Every row gives one point. A path goes straight from each point to the next, and from the last back to the first. The post is the endless flat space through its rows: a point in 2 columns, a line in 3, a plane in 4, and so on, so that a path can go around it. Count how often the path circles the post. Going back the other way cancels.
In the rows, zero is written as 128.

Post:
[[156 140 139]
 [ 85 130 134]]
Path (26 x 3):
[[101 162 128]
 [152 147  92]
 [129  99  99]
 [130 100 143]
 [152 132 158]
 [ 99 161 164]
 [114 166 135]
 [130 147 121]
 [118 140 120]
 [ 80 169 136]
 [ 82 185 167]
 [133 128 195]
 [137  74 152]
 [122 109 185]
 [104 144 176]
 [ 98 104 163]
 [152 100 128]
 [ 36 112 106]
 [105 163 100]
 [ 93 151 139]
 [ 51 142 178]
 [129 116 165]
 [165  86 117]
 [134 128  98]
 [157 183 102]
 [ 76 156 143]]
Times around: 1

Post:
[[137 114 152 150  96 116]
 [ 87 143  55  90 186 154]
 [135 103 142 115  93 159]
 [106 135 150 140 152 148]
 [142 168 190 119 135 122]]
Path, 19 rows:
[[126 133 205  87 108 195]
 [ 96 135  81 146 112 135]
 [144 180 115 110 159 165]
 [154 168 135 146 113 142]
 [139 102 103 107 121 160]
 [156 142  86  31 187 145]
 [ 79 122 125  66 180 149]
 [ 82 146 122 128 150 147]
 [131 165 164 160 117 120]
 [161 123 105 159 115 134]
 [205 108 189  92  95 113]
 [137 144 120  74 132 111]
 [ 93 115 100 120 132 141]
 [125 147 186 101 111 119]
 [ 88 124 154 136  98 154]
 [137 168 105 122 100 122]
 [156 120  82  83 125 175]
 [123  81  62 134 163 107]
 [118  66 102 115  92 131]]
Times around: 3

Post (8 x 9):
[[100 104  78 162 170 150 135  90 119]
 [138 106 117 142 163 197 145 153 103]
 [107 119 121 183 129 112  99 107 125]
 [137 112  91 132 132 131 122 137 108]
 [161 142 180 114  68  82 158 125 101]
 [181 120 109 172 154 151 111 117 144]
 [170 119 170 119  67 151 129 135 131]
 [177 125 145 137  84 146 167 154 129]]
Path, 25 rows:
[[128 144 120 183 167  37 130  98 103]
 [191 104 105 212 184 137 154 179 127]
 [155 113 109 145 104 142 173 115 101]
 [173 130 101 193 104 128  73 161 155]
 [ 62 110 171 139 148 204  85 105 135]
 [135 102 112 107  48  79 103  85 144]
 [147  93 112 161 124 150 118 114 103]
 [208 118 142 120 147 207 119 153 106]
 [182 160 126 106 132  98 131 110 123]
 [130 110 125  87 110 128 163 141 120]
 [163 129 182 132  84 111 154 132 102]
 [133  92  78 142 124 182 146 107 107]
 [154 148 161 147 105 197 120 144 141]
 [193 130 168 148 121 206 159 127 116]
 [136 104 168 148 108 118 108 136  84]
 [159 121 196 171 102 135 152 152 121]
 [133 140 160 103 127 114 196 123 109]
 [151 132 105 135  69 134  85  88 164]
 [136 109 186 171  71 182  96 139 129]
 [199 104 145 143 131  97 130 132 107]
 [ 93 121 114 133 148  95 189  91 109]
 [118 130 129 179 112 139 139 109 145]
 [195 132 108 167 113 124  98 160 130]
 [124  89  84 145 136 122 147 102 102]
 [166  96 135 182 107 152 108 124 194]]
Times around: 0

Post (11 x 12):
[[152 111  84 126 119  98 150 126 103  84  76 136]
 [122 183 162 146 167 167 133 109 112 115 115 146]
 [ 92  67 104 136 148 112 173 149 147 178 122  93]
 [137 157 100 131 173 129  85 151 159 193 134 116]
 [126 143 151  87 187 131 104 113  92 181 132 128]
 [149 118 111 155 119  93 118 122 147 132 120  86]
 [138 101  91 189  61 139 118 148 159 104 115 131]
 [142 157 173 102 139  95 103 185 164 120 132 123]
 [130 139 130 100 173 139 132  87 163 132  94 116]
 [ 74 154 119  81 140 140 154 152 116 109 123 103]
 [133 115 154 114 152 165 172 154 135 161 154  79]]
Path, 25 rows:
[[166 142  95 111 133 126 135 138 121 121 110 130]
 [108 131 151 153 109  76 135 176  86 145 100 147]
 [118  91 164 146 117  88 141 184 139 179 113 122]
 [137 200 129 107 212 145 108 183  97 169 116 105]
 [179 112  68 144 110 142  63 146  93 115 148 109]
 [100  93 118 138  75  79 147 104  50  74 151  63]
 [168 162 171 126 127  61 132 189 180 111 147 104]
 [166 189  64 102 140 169  83 127 159 147  85 180]
 [126 129 141 123  92 172 128 177 150 109 103 144]
 [ 85 118 138  95 129 140 152 185 134 105 117 102]
 [123 170 149  62 184 139 104 140 103 117 147  94]
 [167 103 126 144 160 149 141  55 165 130 143  99]
 [155 155 174 113 112 135 102 159  98 127 153 148]
 [128 173 116 100 162  92 113 182 116 174 137  97]
 [135 162 155 136 180 187 163 154 120 144 101  92]
 [129 146 123 146 149 131 113 161  68 126 139 100]
 [ 79  97 100 177 118 163 165 159 119 125 133  60]
 [ 91 123  84 157 154 191 109 111 160 181 139 104]
 [221 107  95 116 110 185 100 110  36 119 155 165]
 [165 123 121 146  97  93 109  96 150 150 147 118]
 [121 143 134 116 107 113 184 160 134 104 111  83]
 [141 116 154 128 103 137  94 182 178 154  96 134]
 [124 117 162 155 158  85 125 149  38 156 133 126]
 [ 93 101 137 101 119  56  61 152 144 139 142 108]
 [169 137 154  94 107 139 144 181 124 124 187  66]]
Times around: 4
